Each row of a before or after table is a point. One or more steps were done to the points. Then noise was added and the rows were shuffled. The steps act on how far a point lies along the listed directions, d1 being the first. Name the steps. A step turns or swaps two directions, mirrors them in a line or flattens them onto one, adds a multiple of one to another, or multiplies one. Angles are multiples of 10 degrees, from the lower direction toward the higher: turns from -170 to 170, lines from 10 to 170 but not 90. Use the fewest steps. Two steps may share a direction if one is a turn and the other turns, adds or multiplies; they go together, in the order done. Otherwise the lowest direction goes first.

Directions:
(1): [ 13 -50]
(2): [-50 -13]
Before (11 x 2):
[[ 20 -30]
 [-24  27]
 [ 38  19]
 [ 65  51]
 [ 28 -34]
 [-39 -39]
 [-36 -12]
 [ 73  16]
 [-12 -39]
 [ 37  23]
 [ 12  53]]
After, 11 rows:
[[ 18 -38]
 [-25  29]
 [ 55 -52]
 [  9  39]
 [-17 -51]
 [-15  53]
 [ 24 -35]
 [ 43  14]
 [-35 -10]
 [ 33  13]
 [ 30 -78]]
Steps: mirror d1 and d2 in the line at 120 degrees

Directions:
(1): [ 22 -47 -39  34]
(2): [ 62 -11  22 -30]
(3): [ 16  37 -57 -24]
Before (12 x 4):
[[ -24    2  -58   30]
 [  24  -20  -11  -27]
 [  52   -6  -17  -62]
 [  34   24  -25  -14]
 [  34   -6  -48   11]
 [   7   23    2  -12]
 [   4  -74  -22   32]
 [  17   90    2  -56]
 [  22    8   16   -1]
 [ -48   32   -4   17]
 [  31    6  -22  -16]
 [  36 -109   20   53]]
After:
[[-18  13  -3 -33]
 [-44  43 -84  34]
 [-12  20   9  13]
 [ 13  -8 120 -33]
 [ 33  42   0 -33]
 [  3  43 -24 -15]
 [ 63 -12 -15 -20]
 [ 28 -32 -30  33]
 [ 34 -18  61 -48]
 [-44  45 -17 -48]
 [ -9  12 -13  13]
 [ -2  33 -11 -18]]
Steps: turn d1 and d2 by 120 degrees

Directions:
(1): [-16  35  20   5  -3  72  29  54]
(2): [ 39 -43 -16  36 -71   5  20  21]
Before, 11 rows:
[[ -10  -16   16  -17   10  -54  -27  -25]
 [ -36   43   20  -35   44   49   21   19]
 [ -42   -6  -24   -7   41  -59  -19  -33]
 [  70  -26  -27   65 -111   25   37   34]
 [   9  -40  -17   39  -86   33   54   28]
 [ -10   41   32  -44   56    5   -8   -1]
 [ -18   -6   13   23   18  -54  -15  -48]
 [   6  -37   -5   38   -8   17    7   23]
 [  18  -19    2    2   19  -19   -7  -50]
 [ -10   38   29   32  -23  105   44   74]
 [ -28   20   -9  -47   22  -56  -16  -27]]
After, 11 rows:
[[ 19 -68 -34  31 -76 -37  24 -25]
 [-64  28  -7 -16  60 -15  -6  -5]
 [ -3  44  34 -26  25  44  17  37]
 [ 13 -48 -11  34  -4 -10  -3   3]
 [  3   4  12  -8  42  -2  -7 -43]
 [-44  48   4 -53  30 -16  -2   3]
 [-41  24  26  11  45 -26 -11 -34]
 [-29  11  30 -28  34 -28 -25  -9]
 [ 40 -27   0  64 -87  58  43  55]
 [ 77 -54 -46  46 -83 -63  -6 -38]
 [-12  20  11  -4  -7  73  44  47]]
Steps: turn d1 and d2 by 50 degrees

Directions:
(1): [ 24  21 -29   1  30 -61 -23  62  21 -29  52]
(2): [ 12 -51 -47  -7   3  12  78  47 -15 -22 -27]
(3): [-70  35  39  10 -17 -16  24  34 -63 -27  11]
Before (10 x 11):
[[ -33   46   89   29  -24   43  -74 -117  -21   58  -36]
 [  15   12   -9    5    5    7  -12   -2   37    6   32]
 [ -20   52   63   -4   -6    5  -93 -104   30   43   -7]
 [ -57   34   21   -6    1  -21   34   23  -43  -51   41]
 [  -5    7   30   -4  -33   61  -22 -117   59   55  -23]
 [ -12   19   28    0  -17   30  -21  -42  -20   52  -23]
 [ -31   12   -7   17   13  -14   43   68  -52  -33   38]
 [ -25    1   13  -10   -9  -30   22   35  -27  -33   -4]
 [ -64   14   24    3  -27  -42   37   57  -86  -55   15]
 [   1  -26   -8   -1  -11   38   12  -42   12   10  -39]]
After (10 x 11):
[[  21    4   13  -14    2  -23  -48  -27   28    5    0]
 [  31   24   29   -4   -2  -23 -106  -70   38   22   32]
 [   2   42   28  -12   13   -9  -59  -63   33   -4   47]
 [ -71    7   11    2  -32   20   85   16  -31  -22   -7]
 [ -27   21   14    5  -14    6    8    6  -39   23   -9]
 [ -18    6   -5    5   -3    9   35   20   -1  -11   24]
 [  -3  -23  -17    3   -6   21   25   -8   -1   -7  -22]
 [  40   16   -3   14   21    8  -61  -43   39   34   40]
 [ -90   48   68   33  -20   -2   10    4  -92  -10  -16]
 [-104   42   53    6  -19  -24   35   26  -78  -35  -11]]
Steps: multiply d1 by 0.4; mirror d2 and d3 in the line at 140 degrees

Directions:
(1): [ -8  25 -33  -7 -20  50  45   5   7  25  19  64 -55  63]
(2): [-24  52  28  -5  -3 -70 -40  11 -74   2  -1  11 -32  41]
Before (14 x 14):
[[  -1   24   -8  -11    5    4    9    7    0   -9   15   21   -8   31]
 [ -24   26  -12  -15   -2    1   30   14   10   -3    0    7  -17   20]
 [ -11   11  -14   -2   -9   30   16    6    0    0    7   43  -35   53]
 [  -6   -3  -16  -27   -2   17   19   18    4   -6   -2    4    1   10]
 [   2    3   23    0   10  -33  -38  -16  -32  -22  -11   -6   21  -25]
 [   4   10   12  -11    4  -15   -5  -17  -23  -13   -1    9    0    6]
 [   7   -9    1  -19   -5   34   18  -12   28    7   -5    6   10   -3]
 [  -4  -26  -14    6    8   50   25  -31   62    5  -12  -31   46  -36]
 [ -21   70  -20   -5  -21   21   31   18  -26   34   21   90 -113   94]
 [   3   17   -8    5    2   36   33   -3    7   19   13   38  -41   36]
 [  -1   23  -48   -1  -17   49   43    5    1   44   16   77  -53   55]
 [  -4   31  -37   -9    2   20   22   -2    1   11   13   16  -34   22]
 [   3  -17   40   -4   18  -55  -51    5  -40  -27  -20  -68   63  -63]
 [   0    9    9   -1   -8   18    7    1  -10   20   20   36  -21   17]]
After, 14 rows:
[[  11  -14   33   12   29  -19  -23   -9    3  -16   -7  -37   30  -46]
 [   6    8  -22   -4   -8   44   23  -14    8   -1    5   48  -19   14]
 [  11  -19   23    8    6    0  -16   -2    4    7   11  -10   27  -33]
 [  -4   16   29  -21    1  -27  -21   -8  -15    0  -12   -5    5    4]
 [ -42   63   22   -4   -5  -45  -30  -12  -47   14   -9    1  -17   37]
 [  -7   -3    1  -25    0  -14   -3   16  -13  -18  -10  -16   13   -6]
 [   5  -36   18    4   12  -11  -26   -3   11  -31  -12  -37   41  -31]
 [  11   -6    2   -7   14   -5   -3    3   17  -23    7  -17   28  -13]
 [ -10   28  -37  -19  -24   65   55   13  -11   26   21   69  -49   66]
 [ -15   -1    4  -13    8  -11   11   12   18  -16   -8  -30   20  -24]
 [   9   -1  -11    1   25  -19  -16   -9    4  -12   -2  -47   22  -42]
 [  11   -6   -4   -7    3   16   15  -17    7   -9    0   11    4   -3]
 [  33  -70   21   22   31   -3  -23   -9   63  -32  -24  -84   70 -121]
 [  17  -34   16   13   23  -42  -44   -7   -3   -6  -21  -60   66  -80]]
Steps: turn d1 and d2 by -170 degrees

Directions:
(1): [-12  61  36  -5   2  41 -48 -20  17  35 -70   8  53 -29 -64 -50  -3   5
  26   3]
(2): [-31 -25  42  -3  59  17 -37  70  39 -43 -23  41   0  14 -27  60 -31  17
 -48 -11]
(3): [ -8   1 -34 -94  35 -17  28 -22  20  12 -23 -64  -1  59 -49  15 -30 -43
  -5 -12]
(4): [ 22 -72   4  22  10 -54  -8 -39  84  49  -7  27 -29 -30 -18 -43 -14 -21
 -35  15]
(5): [ -7  36 -62 -29  11  57 -46  10  37 -12  22  31 -62 -21   8   4  39 -57
   8  57]
(6): [ 59  20 -31  10 -38  -4 -12  51   5  89 -31 -11   5  31  -1  56   9  39
 -34  43]
Before (9 x 20):
[[ -16  -16    2   -5   20  -31   30  -24   12  -23   25    2  -31  -21
    35  -22   39  -46   30   -4]
 [  15  -65   42   14   58  -37  -43   11   97   69  -69   36   66   -5
   -68  -21  -47   32  -79   16]
 [  13  -61   56   58    1  -28  -18   44   13   21  -32   37   26   -3
     9   23  -32   58  -61  -18]
 [ -34   17    4  -35   22   25   23   -4  -29  -51   35   24  -15  -19
    26  -29   32  -28   15  -37]
 [   3  -28   49   47  -34  -39   37  -85   -3   29  -14  -21   73  -32
   -11  -48  -16   27   25  -36]
 [  48  -11   10    2   -1  -17  -37   47   59  105  -75   -3   11    7
   -40   31  -23   37  -55   -2]
 [ -14  -53   -1   37  -21  -21   31  -10  -26   -2   38   12  -50    9
    46  -23    3    0   -7   -4]
 [  -1   37   25   31   12   34  -57    9   55   78  -42   43   18  -42
   -68  -41  -26   35    4   22]
 [ -19    8  -29  -21   22   33   54    6  -38 -104   18  -45  -22   14
    24   -2    5  -47   51  -30]]
After, 9 rows:
[[ 11 -49  54  63  -7 -18 -13  55 -14   5 -21  36  29   0  24  35 -25  67
  -53 -22]
 [ -7  43  34  41  12  47 -64  28  43  60 -37  55  21 -43 -59 -24 -23  47
    3  19]
 [ 17 -71  56  56  46 -29 -52  31  84  51 -52  66  62 -26 -37 -15 -35  55
  -81  20]
 [-14 -39  -3  39 -28 -13  33  -9 -42  -5  40   8 -43   8  51 -25   9   3
    3  -4]
 [-14 -10   5   1  16 -27  28 -26   8 -21  25   5 -28 -27  38 -28  43 -44
   35  -3]
 [-15  -2 -37 -40  29  19  59 -13 -17 -87  10 -58 -27  20   8 -12  -4 -63
   45 -29]
 [ -1 -17  58  55 -34 -25  28 -74 -12  22 -16 -12  82 -37  -8 -47 -13  37
   29 -38]
 [-34  17  -2 -49  27  22  27  -9 -25 -48  30  14 -15 -11  18 -29  28 -35
   15 -39]
 [ 50 -17  18  24  -7 -16 -43  57  55  98 -66  15   6  -6 -26  33 -16  49
  -58   0]]
Steps: turn d1 and d2 by 10 degrees; turn d3 and d4 by 30 degrees

Directions:
(1): [-39  29   6  19 -53 -29  55 -50 -11 -50 -34   4 -51   2  73 -47  35 -66
  45  47  40 -23  26  41   0 -14  35   8 -31 -11  23  12]
(2): [ 37  17  77  -2  -2  -3 -17   1  28  28  -3  60  -6   0 -54   4 -31 -29
  18  61 -29 -58  60   0 -81   6 -38 -39 -41  22  28  30]
(3): [-17  16 -11  61 -40 -25 -49 -45  21  -9 -13  24 -48  51   4  14  21  21
  13 -92 -33  39  30 -23 -43  30  16  -1 -40  68 -53 -11]
(4): [ 54  70 -44 -37 -52 -39 -22  86 -10 -28 -47 -42  26  17  -3  17  12 -26
 -17 -17 -20 -87  17  13  23 -12  -1  10 -14  29 -33 -31]
(5): [  3 -65  26  78  -4 -67  33  49 -33  11  24  22  41 -24  29  10  -5 -36
 -17 -18 -69 -17 -15 -36  -8  -2  28  66 -57 -42   9  -1]
Before (13 x 32):
[[-16 -18   2   4  12   3  -9 -24  19  11  -2  33 -14  11  -5  -8 -16  13
    5  10  -2  26   6 -24 -15  17  -3  -4  -5   6  23  18]
 [-30 -42 -11 -35  49  61  17 -44   8  16  20 -15  13 -12  -8  -2 -11  70
  -13   3  29  74 -66  25  48   4  -4 -16  64 -19  13 -13]
 [ -1  37 -43 -21  -8  13 -37  14   5  -4 -14 -29 -13   0   0  15  12  34
  -28 -43   2  12   1   1  22   1   0  -9  26  16 -37 -12]
 [  8  13   2  17 -13 -39  27  38 -22   4 -29  -7  11 -17   5   8   7 -27
  -29  25 -29 -36   7   8  11  -2  17  20 -37  -8   6 -21]
 [-38  22  -7  15 -32   7  -3 -46   9  -8 -29  -3 -64  19  29 -18  37   9
   37 -18  27  16  16  43   8  -2  29 -23  -1  20   0  -7]
 [-24 -63  51  32  41  12  53 -27  -9   0  37  30   2 -43  23 -23 -18 -29
   13  55  31  21 -27  13  -2 -15  31  18   2 -49  48  29]
 [-48 -43  19  71   7 -34  51 -42 -23 -19   6  11 -39  -1  69 -38  18 -34
   40   9   2  28   4 -13  13  -7  31  29 -46 -40  32   7]
 [ -5 -10 -43  31 -34 -34  24  56 -54 -18   3 -10  18  11  23 -14  14 -34
  -15 -19 -22 -17 -22  -3  15  -6  15  44 -19 -16  -8 -23]
 [ 10  46 -11 -46 -35 -19   6 -26   8 -22 -42 -16 -21  22   9  -7  40 -18
   19  14  38 -39  28  41 -16 -12  -1  -7   3  25   3 -15]
 [ 14 -35 -13  -6  12 -17  15  55 -17   5  33   0  67 -19  -9  -4  -9  -1
  -17   3 -28 -32 -20 -16   7 -10  18  36 -14 -22  -7  -1]
 [-51 -10  -2  -1   1  15  51 -37 -18 -42  11 -32  -7 -10  72 -37  25 -42
    2  33  56  28 -16  19  35 -22  22   0  28 -19  31  16]
 [  7 -60  26  48  22  -2  24  -9  -8  45  25  32   8 -31 -19  21 -26  -3
    5  -3 -20  23   0 -28 -26  -3  -6  12 -17 -33  34  14]
 [-77   5 -33 -12 -14  18  37 -59  -3 -49 -25 -31 -31  -2  57 -37  41  -6
   21  19  78  46 -26  26  55 -17  43  -1  34 -22  -4  -3]]
After, 13 rows:
[[  73   29   12  -78   18   -4   31  116  -19  -16  -13  -31   67  -47
   -21    0  -27  -56  -17   98   26 -121  -14   41   38  -44   -4    6
    20  -40   40    1]
 [  37   14   38  -64   37   42  -48   40   39   37   -5   19   35   -5
   -98   25  -36   26  -17   45    2  -34   19  -10  -27    2  -50  -58
    28   20   -2    8]
 [  -1   28   24   29  -26   10  -69  -37   40   29  -19   38  -62   43
   -42   16    9   40   30  -56  -28    9   49    9  -56   20   -5  -47
   -27   72  -25   -5]
 [   0  -53   -8  -15   25  -10   51   53  -26    4   41  -12   76  -42
    10  -19   -9  -12  -15   39   -1  -28  -44   -4   36  -26   24   43
     7  -57   21    6]
 [ -10  -30   34   25   21  -22   47   13  -20   26    2   14   12  -34
    -3    1   -8  -22  -24   49  -25   -7   -8   -1    1    4   13   17
   -29  -35   33   -8]
 [  32   21  -39    3  -42  -34   26   54  -25  -12  -31  -35   15  -15
    19   18    9  -36    0  -11   -1  -45    4    6   27  -25   10   24
   -14  -17    7  -17]
 [  54   15   47  -73   43   37   -7   68    8   20   21  -15   66  -22
   -49    9  -42  -30  -38   82    1  -67   11    1   -9  -20  -57  -42
    34   -1   43   25]
 [  -1   30  -33   -7  -30  -21  -16    3   16  -18  -37    6  -18   28
     9   -6    6    2    0  -13    1   -5   17  -13    4    8   13    2
   -12   30   -3   -2]
 [ -10  -18   46  -12   16    7    3  -72   24   27    3   35  -27    6
   -28   -1    9    9   23   24   17   14   22   16  -61    1  -20  -21
    -1   15   25   11]
 [  35   22  -40 -115   29   51    1   55    4    5  -15  -58   57  -17
   -36   13  -18   51  -37   35   26  -24  -56   46   74  -16  -29  -24
    78  -13    4  -33]
 [   7  -53   12   42   12  -13    4   45  -35   28   38   33   27   -4
   -26    1  -20  -11  -22   -7  -48    3  -17  -25  -28    6  -12   23
   -21  -18   14   -1]
 [  59   27   26   13   -6  -44  -36   68    4   11  -25   12    7   23
   -34   13  -14  -22    7   -4  -60  -74   50  -29  -31    1  -29   -5
   -67   27   -3   -9]
 [ -30   -7  -16   21   12   23  -41  -39   16   19   12    7  -29    4
    -2   13    8   54  -18  -59   -7   69    0  -20  -10   13    0   -8
    15   17  -32    5]]
Steps: swap d1 and d2; multiply d3 by 2.5; mirror d4 and d5 in the line at 80 degrees
